Each row is a point. The window is the flat piece filled in between its corners: a triangle in 3 columns, a solid with four corners in 4, and so on. A path goes straight from each point to the next, and from the last back to the first. List the points from which the path goes on through the window.

Window (3 x 3)
-43	-43	31
25	23	-35
-1	17	7
Path:
(1): -52	2	18
(2): 33	-15	5
(3): 1	-29	28
(4): -55	10	18
(5): -12	17	-49
(6): 17	6	-9
(7): -4	-39	43
(8): -60	-16	3
(9): -25	23	-8
(10): 37	9	-4
(11): -25	-34	40
(12): -53	-21	26
(13): -48	-39	13
(14): -28	-43	39
(15): 18	-14	32
(16): -16	33	-11
Through the window after points: 1, 5, 7, 9, 15

Window (6 x 6)
-23	27	-29	12	24	-31
-5	-17	-15	-21	11	-12
44	-43	29	-1	29	9
-16	-5	-26	10	27	9
41	-20	36	-26	5	34
-17	-3	-8	4	-53	-7
Path:
(1): 60	4	-14	-6	7	19
(2): 38	-7	-12	-14	-17	-6
(3): -24	-9	16	7	24	-16
(4): -18	-22	7	-10	37	15
(5): 33	-3	-30	22	-4	-5
(6): 15	-4	-40	28	-17	4
(7): -20	-18	21	-39	43	4
(8): -28	-44	20	6	17	9
(9): 53	18	0	-24	-16	19
(10): 22	-33	-9	-6	6	6
(11): -7	-4	30	-9	17	24
(12): -37	6	33	13	-9	-12
(13): 5	-2	-48	-4	-28	-9
(14): 4	-12	-22	13	13	-1
(15): -23	-14	9	0	9	-10
(16): -20	-34	27	-4	27	2
Through the window after points: 4, 6, 8, 12, 16

Window (9 x 9)
-32	-9	-11	2	0	14	-4	-5	-16
14	-18	53	-1	6	4	32	-1	-6
21	-5	-16	1	-13	-21	5	26	-8
16	16	6	-19	-27	22	-2	7	-4
14	-3	-5	-34	-13	-13	-5	1	19
35	0	-6	-28	-40	-60	28	-1	-7
-31	1	11	9	-18	18	-36	27	-20
-3	-15	12	12	-10	21	-26	-15	-15
19	16	45	4	14	-9	16	-31	0
Path:
(1): 6	1	17	1	12	0	-3	-19	-22
(2): 11	9	39	14	-33	0	19	12	23
(3): -8	8	2	8	-15	2	-7	1	4
(4): 16	-13	3	-35	-20	21	-27	3	-44
(5): 4	-15	13	-19	-19	2	-13	8	-45
(6): -5	-3	4	5	-8	8	7	8	22
(7): -7	-3	27	26	-33	14	-8	-8	4
(8): 28	3	14	-35	15	-21	0	6	-18
(9): 22	9	26	-7	18	1	-20	5	-18
(10): -4	0	19	0	-15	3	23	-19	3
(11): -4	-25	-9	24	-19	-16	-2	21	26
(12): 9	2	2	-24	-18	2	-4	-5	-27
Through the window after points: 9

Window (11 x 11)
19	26	-12	-12	6	0	-3	-45	-1	-30	47
26	-20	14	-24	-14	5	-7	-17	24	15	-25
-46	5	-10	12	-34	-51	-6	-21	11	-33	16
-16	4	-19	25	20	-15	-12	-2	36	-6	-29
-10	-16	-11	27	27	-8	-28	-30	5	-57	0
5	9	20	-21	-32	-3	11	30	30	-4	-11
-17	-1	-11	-7	-30	-30	5	-2	-22	18	-60
-4	24	22	19	-6	-14	-16	-12	-31	26	0
19	-14	-17	21	-3	20	7	-40	17	-16	-25
16	11	-7	20	-10	-27	-30	-8	-7	-18	29
-10	-13	-9	-14	-22	5	-6	12	19	-4	15
Path:
(1): -3	21	4	-16	-22	17	-47	-26	28	-21	5
(2): 11	30	-4	-9	-25	7	-29	-22	-13	-12	21
(3): 3	3	5	4	-4	-18	1	-17	-4	-8	11
(4): -4	-6	-5	9	12	-11	1	-5	12	-13	0
(5): -8	9	-22	37	-17	0	-53	-44	13	-32	-41
(6): 15	32	-6	-12	-41	-10	-36	-14	34	-17	-41
(7): -13	-11	2	3	-11	-18	0	-16	4	-4	8
(8): -10	-6	-27	13	36	-28	19	-25	8	-3	6
(9): 4	4	3	5	-27	2	-27	-24	-2	-22	-11
(10): -12	32	12	6	-22	7	-9	-6	10	2	-13
(11): 24	-34	2	-8	7	-46	3	3	-22	2	13
(12): 16	-9	-3	0	-7	-22	-7	5	4	-7	21
(13): -17	42	-10	35	-15	-4	-38	-32	11	-26	-21
(14): 1	24	-23	0	-15	-7	-28	-2	21	-6	-23
(15): -20	-35	13	29	20	-30	23	-12	-1	-10	-8
(16): -1	-4	-3	15	-2	-24	15	0	12	-18	14
Through the window after points: 4, 6, 10, 12, 14

Window (14 x 14)
6	8	28	33	19	-15	17	10	12	-18	10	-10	-3	-5
-22	-19	7	-3	-15	17	-27	-11	11	6	-14	-22	10	6
5	-11	-34	-27	36	-2	-14	-10	14	-21	10	19	14	-13
6	15	-14	19	9	2	9	-18	7	-36	28	0	5	-16
-23	-34	-11	-1	3	21	1	-16	41	33	5	-16	2	2
8	29	30	12	3	0	6	7	-22	-2	17	-13	-29	-4
-6	10	4	13	9	8	20	12	-12	-8	-5	-4	-4	-26
-15	-4	4	21	-7	-10	-8	10	-7	1	26	-1	-3	-20
24	-5	-27	1	20	-17	-3	-20	21	0	-9	-16	7	-17
-13	-43	14	-12	-45	9	-1	-14	23	9	3	-6	4	4
14	-24	-2	2	-20	24	-6	8	20	25	3	-20	18	13
9	4	-28	11	13	-7	-6	-21	22	-15	-1	35	8	-5
-13	19	31	15	13	-4	15	-7	-31	4	22	0	12	-17
0	-21	-60	4	26	-11	14	-16	6	-14	11	12	13	18
Path:
(1): -5	-43	8	20	10	28	-1	-2	-12	-1	27	-8	2	-18
(2): 10	-28	9	5	16	17	4	-30	1	3	-1	-16	-3	-20
(3): -13	13	-10	6	4	-7	8	4	7	0	17	5	13	6
(4): -10	12	4	-3	-6	-7	3	6	12	8	10	-11	16	-4
(5): 7	-21	9	19	5	16	-8	-23	-2	-17	8	2	-10	-19
(6): 5	-18	-13	5	28	-3	-9	-22	15	-9	3	11	5	-8
(7): -6	22	-24	-24	-4	4	4	16	3	-10	18	7	14	-8
(8): -7	24	-1	-17	-11	-18	1	-8	22	7	-19	-4	15	1
(9): -1	-30	-28	16	19	10	3	-10	1	-7	20	-2	0	5
(10): -1	-26	-2	18	24	22	-12	-20	10	-6	24	-23	-8	-15
(11): 0	23	3	-2	-8	-15	23	9	1	1	-11	12	15	3
(12): 1	18	-5	-3	3	-16	-1	-5	15	4	-5	0	4	2
Through the window after points: 6, 8

Window (14 x 14)
1	-9	1	9	-2	-4	-26	-9	-23	-24	-18	-3	-30	0
38	4	35	-26	2	-3	-7	-6	-17	17	-2	0	-14	1
5	-2	6	28	-26	5	5	-16	13	8	-9	7	-3	10
18	19	3	-4	-10	0	-18	-1	9	2	13	-5	-8	14
-20	13	9	-13	2	32	6	-29	-7	-18	-7	30	25	0
5	7	18	16	16	7	-12	-2	-12	-5	6	16	27	6
3	17	29	-30	22	-16	9	30	-6	36	-4	-7	-27	-11
15	-17	19	-21	6	-11	-17	-31	11	6	18	32	10	5
-17	20	7	1	-10	-29	-8	-30	-10	26	20	-3	8	12
-14	9	-1	2	-19	-19	33	-31	12	-20	4	-20	11	6
24	-16	21	-6	-21	24	-23	7	19	0	-8	-24	25	1
-8	0	19	5	-21	14	-10	19	-20	-12	17	4	3	5
6	-24	9	-8	19	19	1	3	-21	-1	-18	0	-35	27
39	-9	-45	-40	20	-29	7	-43	-33	9	6	-5	-15	-41
Path:
(1): 8	-1	6	-15	-1	-7	-2	-4	-8	5	-2	15	-3	9
(2): 2	14	2	4	13	4	-4	-35	-9	-5	16	-9	-12	-6
(3): -16	3	28	7	4	6	-11	-26	-1	10	9	-10	-26	-23
(4): 20	11	-6	-20	0	-19	8	3	-15	1	-2	20	13	30
(5): 27	2	4	-39	13	-13	-11	-13	-38	7	8	20	32	36
(6): 5	-3	23	1	-5	-4	-8	-19	13	9	8	5	-14	-12
(7): 0	3	6	8	2	19	-11	-27	-4	4	4	2	-19	-8
(8): 15	4	8	-14	-16	-23	-8	15	-2	-15	-3	-3	13	21
(9): 5	9	1	-2	-9	-10	8	4	-27	12	-25	32	7	37
(10): 4	-3	17	13	3	16	-12	-19	15	-8	17	-11	4	-15
(11): 16	15	20	2	0	4	-15	-60	-3	8	16	5	-3	-11
(12): 2	-15	-12	-20	5	-8	4	32	-15	-4	-9	3	18	7
(13): 32	12	-3	-19	-6	-12	-4	-7	-24	-5	-9	16	21	12
(14): 1	-3	12	-3	3	-3	-3	-19	4	7	2	-4	-10	-3
(15): 7	5	16	-6	9	17	-7	-17	-3	14	8	-2	-12	-9
(16): 11	2	9	-2	-20	-20	-4	17	-16	-18	-21	-6	17	21
Through the window after points: 5, 7, 9, 11

Window (14 x 14)
6	-30	-7	-16	15	10	34	22	22	11	24	-5	6	-18
15	-20	1	3	27	-15	-23	-3	-12	10	4	14	-3	15
6	-31	-13	15	7	-22	16	26	25	-20	1	-10	18	-30
5	-10	-30	-34	4	-7	-44	-1	55	8	-20	49	-5	-22
-7	-26	9	-23	-1	-15	16	-1	10	26	-9	12	29	-25
-40	2	38	-16	19	-9	-21	28	4	5	3	60	6	-54
-23	0	-57	-12	-6	-26	-51	-14	33	20	3	37	-2	-2
26	13	-14	5	13	-6	29	-32	-2	0	5	-12	2	15
36	26	-9	-15	6	-24	-11	5	-51	14	3	-16	-11	23
8	-6	7	-9	10	4	-5	-8	1	-4	9	-38	5	0
13	14	-6	4	18	-20	-1	14	12	8	-2	-17	7	36
16	-9	14	-9	-15	-4	11	4	-3	-9	19	3	11	15
13	12	-10	13	-5	14	-12	-1	-21	19	-16	2	-5	20
-7	-27	14	-17	-8	-26	9	8	21	19	-1	11	-28	-24
Path:
(1): 16	1	6	-15	2	-2	-6	7	14	20	21	-7	10	-12
(2): -11	-19	-12	3	16	-7	-4	-20	-7	-25	-20	-28	-6	12
(3): -11	-4	-31	-24	10	-21	-30	-6	16	7	-4	16	-6	5
(4): 4	6	-26	24	-19	-11	-17	-5	16	26	14	28	12	-11
(5): 32	-1	-13	3	13	-12	-13	11	6	8	12	-12	4	-3
(6): -21	-2	1	-25	5	-1	0	-15	1	1	-13	14	9	7
(7): -8	-22	1	-11	18	-1	16	-6	-5	-26	-3	10	-7	-19
(8): 4	-5	6	-10	-9	-17	-14	14	32	44	7	9	16	-6
(9): 41	2	-15	-4	-1	-7	-13	12	19	16	6	4	-4	-12
(10): -48	-15	7	-5	19	-10	7	-11	-14	2	-17	8	4	6
(11): -5	1	-7	-36	29	-24	8	8	14	-5	-16	20	-7	5
(12): -3	-15	1	24	-19	9	-26	0	21	20	21	14	17	-24
Through the window after points: 1, 3

Window (14 x 14)
-16	-31	-17	-14	-22	-2	-9	-31	44	-3	-15	-8	14	-11
-51	-23	12	-19	-16	19	-5	-34	8	-14	3	-14	14	14
-22	-6	-28	-10	-3	60	-5	-23	10	24	4	-22	24	-35
-19	-6	-15	14	-1	-5	-12	-6	0	-18	-26	-30	35	5
-7	7	-17	12	-16	9	18	15	-17	-14	1	25	-9	-35
-22	-39	4	-2	1	0	-40	-5	28	-13	22	-24	-4	8
-12	-6	20	-4	-14	-23	-13	27	18	-1	9	25	36	26
-11	5	-2	20	-24	-28	5	25	2	30	7	22	-29	39
-27	-38	-40	-36	-11	2	-14	-15	0	-10	10	-26	32	2
23	25	18	0	-6	-33	30	12	-12	27	16	7	-26	-12
47	10	11	22	-29	-15	12	8	-17	8	17	30	-16	28
14	32	-13	0	20	-5	6	-4	-14	9	0	42	-19	2
28	6	0	9	11	-6	48	35	-1	0	-3	23	-18	22
-12	-57	-8	23	14	-22	5	-9	-11	5	-11	8	42	-2
Path:
(1): -2	-1	-17	18	-3	2	11	-7	-8	-2	21	2	-2	-3
(2): -13	-8	-2	-13	-11	3	3	2	3	11	-15	7	-3	-12
(3): -8	-5	-2	-17	-1	23	-11	11	-16	14	-35	-14	3	-16
(4): 7	-4	-12	26	-22	-3	15	-22	26	4	58	25	20	18
(5): -19	-17	-12	26	17	-7	17	-18	24	-3	5	2	28	-12
(6): -1	-43	-1	-6	-13	-15	-10	4	-25	8	-14	9	15	13
(7): 16	-23	15	9	-9	7	-24	28	-11	7	-21	44	-18	-18
(8): -25	10	-16	-5	-12	-12	32	-16	11	1	27	-13	12	12
(9): -18	-17	-12	7	1	4	13	-8	5	1	9	0	23	8
(10): -9	-30	-15	-17	-11	-17	-18	-2	-6	-1	-3	-9	8	-6
(11): 1	-14	3	-18	-19	-12	2	7	-11	10	-14	6	11	-1
(12): -11	-8	-13	42	24	-4	-1	-16	46	-12	40	-6	-6	30
(13): -17	9	-1	22	7	-17	-1	-3	17	16	45	4	30	15
(14): -2	-19	2	-10	-23	-6	-9	6	-5	-5	-15	9	-2	1
(15): 6	-17	-19	-12	-3	28	-9	14	-1	0	-11	15	6	-19
(16): -38	13	-2	16	-18	-18	23	-46	20	15	22	-24	10	-3
Through the window after points: 3, 5, 9, 15

Window (14 x 14)
-30	13	2	7	-5	22	44	10	-35	18	-5	-30	-27	51
-31	20	2	-19	-19	-32	-34	12	-27	17	14	11	13	2
0	-9	7	21	-14	-7	14	-10	-21	3	7	36	-31	-16
27	-3	-4	15	5	6	0	-14	-38	-5	13	12	21	7
8	17	14	-11	4	1	23	-28	-18	3	-24	14	19	4
-45	0	-11	-2	-19	3	1	-14	-30	-8	-2	10	21	14
36	-39	29	-50	15	-26	1	4	12	-9	12	-16	1	-10
-28	0	12	-10	35	-3	-8	-10	5	13	29	1	9	-21
10	21	21	-9	-8	29	-22	1	-19	-17	7	-1	-39	10
12	-14	9	6	0	10	-11	-39	-55	11	1	-6	11	-8
-41	-10	7	5	-9	17	24	11	-20	37	-16	19	28	18
-37	-17	-49	0	-12	-40	-16	43	-23	2	-28	11	5	-44
-24	-14	-37	-40	34	7	4	-16	22	34	36	39	-13	-50
4	-11	13	-5	11	-19	-37	-17	-3	9	4	2	-1	22
Path:
(1): -20	-13	8	-6	4	-13	2	-1	-50	9	14	5	-7	33
(2): 12	0	0	5	-4	10	6	-11	-6	3	-4	4	-2	-17
(3): -20	-1	-15	24	-18	-11	-10	-13	-10	27	16	-7	17	16
(4): -5	1	24	-24	9	10	19	15	-40	-13	-28	14	-11	1
(5): -5	-2	3	-36	35	-5	-11	20	-30	-3	-1	-1	-23	-7
(6): -5	-4	-11	43	-60	4	-2	-25	0	6	6	18	28	-4
(7): -4	7	-8	5	-12	-1	-12	-8	2	26	18	4	-3	8
(8): -17	-17	5	-10	10	-9	-7	0	-30	-1	-5	3	2	-1
(9): -23	-16	7	-17	29	2	2	19	-58	29	-4	37	3	6
(10): -5	-8	-3	-1	-5	-1	9	-11	-3	3	-1	3	-1	-11
(11): -6	7	8	-3	-24	11	1	-33	11	-2	7	4	15	-10
(12): -19	-11	-8	-17	29	-12	2	27	-53	10	0	10	-13	3
(13): -15	-32	26	-20	49	-30	-30	-18	-34	5	-9	31	-13	-40
(14): 21	0	-15	-11	-24	13	20	1	2	5	23	-18	18	15
(15): -14	4	-2	4	-8	2	17	0	-19	16	1	-15	9	-9
(16): -14	-12	7	-4	15	10	-8	-6	-31	4	1	45	6	42
Through the window after points: 1, 5, 13, 15

Window (14 x 14)
-16	-14	33	1	-49	-59	30	-4	-20	5	1	-19	-40	20
7	-8	12	-37	6	-3	27	-13	8	-1	18	9	-7	46
-27	-7	14	4	37	-32	10	-5	-40	7	-18	-9	-41	18
13	-5	-14	-2	-10	39	7	-40	-20	-17	3	15	-8	7
-37	26	10	18	8	-12	-5	-6	-14	-24	-16	2	-28	17
-17	18	30	44	-6	1	10	-50	32	22	-1	1	-11	-21
-21	-12	8	-37	-60	29	-34	12	-10	30	-17	-3	-14	-8
1	-6	-39	-40	24	-42	-2	-17	4	-42	-6	54	29	5
-47	26	23	4	-19	16	15	-4	-8	7	27	31	-5	-39
-20	13	3	-18	21	-14	25	-4	28	7	59	-23	-8	-56
49	-16	27	41	-6	-10	17	5	-32	-22	-34	-2	5	6
14	7	37	28	-6	3	-14	-31	-19	24	12	-26	0	16
-7	25	16	-36	6	27	4	-25	-26	-20	-24	12	7	-8
29	34	-22	-26	-13	5	-3	27	-21	38	23	1	-14	-33
Path:
(1): -16	17	21	-5	19	-6	10	-7	3	-11	13	0	-30	-9
(2): 39	-26	30	-25	-6	4	-9	-24	-24	-15	-2	15	-15	-19
(3): -9	28	-13	20	-3	-10	20	12	-9	10	-2	0	2	8
(4): -12	11	1	3	-11	-11	17	-7	-17	-4	-7	-11	-3	-2
(5): 16	2	27	0	9	5	-18	-23	-3	4	10	24	-18	-23
(6): 43	23	7	-9	-4	-15	-21	12	-7	7	7	36	-29	-22
(7): -2	12	-8	-13	-5	0	7	-5	-17	14	10	-7	3	-6
(8): -12	11	-19	14	-16	-1	1	-15	-16	23	-2	-11	30	3
(9): 5	-1	31	-11	-3	-1	11	-5	-9	-3	3	10	-30	-14
(10): 0	-1	13	-13	3	-6	-3	-16	-3	-5	7	16	-21	-5
(11): -49	21	-6	11	-6	-7	34	-17	-27	23	-7	-29	6	23
(12): -9	11	-13	5	11	-19	15	-12	13	9	16	1	13	-5
(13): -6	-2	45	-22	-6	10	1	-35	-9	-17	-9	17	-38	-10
(14): -11	9	26	-5	-6	8	0	-22	-7	-1	16	12	-19	-7
(15): -25	17	-13	-22	-4	-10	14	-4	-5	13	-24	-9	3	-2
(16): -16	1	-26	-1	-21	-13	6	-12	-6	8	11	-8	24	-7
Through the window after points: 2, 6, 12, 16

Window (14 x 14)
-33	11	-11	22	6	-17	19	5	-7	7	-10	-3	-26	22
-18	25	-9	-4	-31	-37	16	37	-34	2	2	-10	6	-10
-3	-19	15	-24	-21	17	10	-2	-15	-14	24	21	-12	18
3	-8	20	3	-4	-13	6	29	11	33	11	13	25	-15
-14	-8	-1	39	0	13	-8	9	-13	-10	42	-5	-40	-17
16	-17	6	16	38	4	13	6	-10	-27	-17	-1	-31	-10
14	26	-12	16	16	21	16	-19	29	2	32	18	-25	13
24	-2	-23	27	28	13	-7	-20	-18	-4	2	-22	-6	15
11	-29	23	-7	23	-14	-5	-40	-10	-5	9	8	-25	-19
13	8	38	3	-22	-16	-46	16	-26	-5	44	29	29	6
-3	19	-22	-2	50	20	-20	30	-35	8	-30	3	14	-19
-26	-51	14	5	16	-17	8	13	42	-29	37	8	4	-43
14	3	-9	29	-45	29	-16	15	32	-9	-5	38	47	-28
10	8	-3	11	-60	-16	-20	14	36	1	-12	-20	-20	2
Path:
(1): -1	-11	27	3	6	3	-1	5	-3	-11	4	4	-3	-16
(2): -19	-1	19	15	-10	15	-7	-6	-7	-1	15	-11	1	-35
(3): 7	-18	-4	9	3	-15	-2	19	8	-15	26	18	-10	6
(4): -5	-13	-26	22	11	4	-15	28	-4	-4	14	23	-20	-15
(5): 5	24	30	6	5	18	17	-28	-4	-4	21	-22	-10	6
(6): 10	21	14	16	-5	21	-11	16	-22	2	5	-3	24	-11
(7): -16	-11	-29	-2	-8	-24	9	18	9	-8	-8	21	-13	-11
(8): 12	-9	-3	5	-9	-15	-15	3	-1	1	12	17	5	-1
(9): -4	17	42	12	-3	9	-8	14	-6	-8	23	-3	-7	-5
(10): -10	0	34	7	-5	15	-11	-2	-8	-28	4	-8	6	-33
(11): 4	1	-10	8	-4	-7	-2	15	6	6	8	22	-1	0
(12): 7	-10	-11	2	-2	1	-6	11	-14	-5	13	21	-24	-1
(13): -9	5	32	17	2	-8	9	5	23	-9	-14	-11	18	-22
(14): 4	-2	11	5	12	12	-8	-4	-11	-6	2	-7	3	-15
(15): 15	-10	-28	17	-11	-22	6	16	16	-5	1	35	-1	22
(16): 8	-5	-47	-6	-1	-22	-4	-17	-12	12	16	29	-26	8
Through the window after points: 2, 4, 6, 8

Window (14 x 14)
-11	14	11	-3	-14	-10	-12	29	1	29	-15	-28	-2	2
-19	-10	23	11	-22	-11	47	-14	27	8	54	40	8	-11
-7	31	18	-32	16	-15	-18	25	5	7	-1	-17	5	-7
15	15	8	31	4	-38	6	1	21	6	20	28	0	-20
48	3	-60	-23	-40	-17	16	-25	59	-30	9	-26	-23	-22
24	-9	13	11	15	-5	6	31	-21	-4	11	-17	9	25
-27	6	6	5	-10	-10	9	-11	-4	-6	-21	-1	9	17
17	8	9	-14	8	8	1	11	25	13	-17	-12	10	26
4	-41	10	-6	23	-19	-9	21	0	30	-3	-8	-43	17
-14	10	-21	10	43	39	14	9	19	39	57	7	1	-2
-7	-7	-3	-2	0	1	38	46	26	-22	-18	-4	-4	17
16	-13	-16	-28	-13	-2	8	19	-2	19	-4	14	-5	2
20	1	11	16	3	14	-13	10	-1	-5	-6	-2	-28	7
10	-7	2	-2	6	-3	-13	3	16	10	-5	-13	5	-30
Path:
(1): -10	-2	-2	-6	-13	-10	1	15	16	3	17	17	-4	7
(2): 35	3	-1	6	19	5	55	-5	19	7	7	-19	-5	-9
(3): 17	25	13	7	10	6	28	10	-3	2	1	-10	-17	-13
(4): 3	-18	-2	8	-3	-27	-5	20	19	2	12	10	13	13
(5): -27	-13	1	-24	9	8	-54	9	20	22	29	11	20	-5
(6): 27	13	4	7	1	-13	32	9	1	5	-10	-16	-24	0
(7): 22	10	6	7	-6	-3	5	15	-11	31	-9	-10	-16	-27
(8): 3	-11	4	-6	14	-2	-3	12	26	-20	8	-3	13	38
Through the window after points: 3, 7

Window (14 x 14)
33	-24	-4	-11	18	12	-9	-17	-16	-11	9	-10	-41	-15
-18	14	20	27	-17	-16	17	41	21	-25	21	-2	2	11
-17	-11	-25	12	15	26	24	-41	7	1	7	1	21	45
34	4	-5	-13	22	-6	-26	-12	-46	-14	14	10	-5	9
-54	-22	11	19	-13	-9	-4	43	19	-42	29	-9	35	-15
-3	6	20	44	7	-13	24	31	7	-39	19	0	35	-42
36	3	13	-39	25	1	-2	-7	-5	-9	-25	-6	9	-15
32	-30	-15	-14	25	-12	4	22	-32	14	-11	12	-15	-8
-25	-8	19	19	-30	-14	-4	-2	-18	6	15	32	-9	-23
-7	7	-28	0	-37	-15	14	24	-12	-10	20	1	1	-31
-29	15	9	37	-24	-2	2	46	-12	18	20	-32	16	-26
-6	-6	14	18	-14	-54	15	14	-2	-4	21	-29	20	-23
21	-29	-32	9	-16	40	-11	-39	24	37	32	18	22	52
41	-23	-11	2	3	-1	-16	-5	-22	-24	-40	-8	-4	3
Path:
(1): -13	-18	20	-24	-31	8	60	56	-28	7	-4	-1	12	-14
(2): 15	3	-26	45	22	-10	-58	-32	2	-4	21	-16	0	-11
(3): -5	23	-10	18	30	-31	6	18	17	-12	-10	20	-8	-30
(4): 17	-43	2	4	-27	23	0	-3	-30	-3	15	-25	25	22
(5): 3	-48	30	-2	-6	31	-6	7	-54	-19	25	-28	-5	-2
(6): 0	13	-11	19	3	-16	2	4	16	1	3	13	17	-2
(7): -11	9	-18	18	15	-38	-14	3	36	-27	1	-27	3	-5
(8): -12	-2	36	26	-43	34	31	51	-45	22	30	10	14	-5
(9): 13	-25	4	-3	2	7	6	3	-16	-12	7	1	4	0
(10): -3	10	-18	17	-3	-26	-14	8	15	-28	2	-1	7	-18
(11): -1	-2	-5	13	6	-3	-20	18	1	-7	13	3	2	-7
(12): 2	-15	12	-12	-10	-4	46	-5	-49	-8	4	-22	27	-1
Through the window after points: 3, 7, 11

Window (14 x 14)
-27	-4	2	-13	-17	29	-26	7	-1	-10	-13	-18	13	25
25	-6	-2	0	-17	-6	-22	-21	18	18	-20	31	10	-14
-24	-30	10	-8	-18	-15	-22	-10	30	-24	-26	-32	-19	28
10	-37	7	0	-5	-1	3	17	-1	8	-9	16	-11	-4
3	-26	-8	24	-44	-30	-21	13	-45	8	-23	46	-32	0
-27	3	-8	11	-41	-2	29	25	24	-3	20	34	-16	-6
-10	-13	28	-14	22	-24	26	-8	-21	28	9	49	10	29
-15	10	-13	25	60	6	-13	4	36	-3	-12	17	-16	-10
4	13	8	4	12	-16	-4	2	23	-29	4	16	-11	-29
10	2	16	35	-1	-15	-23	7	5	25	12	-5	-14	-6
43	2	26	51	0	9	20	-6	2	-39	13	-8	-2	45
-26	14	-25	-25	-35	36	49	2	0	12	7	0	-23	-2
13	11	-1	28	-3	-15	8	2	20	-10	-28	5	19	-22
-37	-41	-42	8	32	-30	-17	2	42	-43	23	-31	-23	9
Path:
(1): -54	-37	15	-19	-5	-16	17	-42	7	-24	-3	9	25	-25
(2): 16	3	-10	13	-1	2	-13	22	18	-3	-7	9	-20	10
(3): -7	11	11	-11	-4	-24	-31	23	44	-15	-8	2	-22	24
(4): -9	-22	-7	17	-3	3	2	-9	-2	-1	-10	3	-2	4
(5): -19	-30	9	11	-49	-3	-7	-51	4	24	-2	38	16	-9
(6): 8	22	-18	-8	18	7	23	43	16	-21	-11	-19	-26	0
(7): 4	36	2	5	9	-14	10	45	18	-9	-5	10	-9	24
(8): -11	-22	-5	16	-11	-3	-6	-21	6	-8	-1	9	-8	-12
Through the window after points: 5

Window (14 x 14)
-11	34	-5	21	17	9	24	14	-4	-23	10	-22	17	1
2	4	15	13	14	24	6	-39	-1	-10	-15	26	20	8
44	10	-14	-18	-10	11	16	18	-22	-3	41	11	13	-18
51	-2	-26	-30	-38	-13	-6	5	-6	-11	5	-7	5	-19
27	13	-1	-19	-34	-9	-2	19	12	-8	35	14	-15	-26
-34	8	-16	-3	17	11	9	18	-13	-39	19	3	28	-11
-3	14	2	3	28	-8	31	-28	-22	-17	-16	24	1	-11
0	-11	6	24	32	-8	3	2	-6	1	-19	21	14	0
33	3	-44	-30	-16	-5	6	7	27	13	23	13	-9	-5
-25	20	-2	17	9	9	8	-18	-28	15	-15	17	18	-9
18	16	-33	-15	9	-5	-18	14	19	-14	53	-24	7	-43
5	12	-21	-5	4	-15	-13	4	-10	-15	46	-10	-2	8
15	6	-19	-5	-13	-35	9	-6	28	6	40	7	31	-12
-6	3	-22	41	6	9	14	-11	-16	-24	4	17	7	-13
Path:
(1): 18	30	-24	16	12	-13	-10	4	-12	1	14	15	34	-5
(2): -25	-18	-7	-21	2	15	26	-9	5	-29	15	-6	-4	-8
(3): -13	-33	-18	-17	1	7	16	-12	-5	4	0	-12	-13	-18
(4): 16	59	-3	24	7	-8	-5	5	-12	-16	31	22	37	7
(5): 31	60	-24	-20	12	-12	-9	16	13	-11	30	11	-5	-9
(6): 0	-38	-20	3	-5	3	5	-4	3	-1	20	-9	15	-25
(7): -7	-15	6	-10	-3	8	7	-14	4	-17	10	-11	-3	-6
(8): 12	34	-37	1	11	-16	3	18	-14	-12	30	21	20	-8
Through the window after points: 3, 5, 7
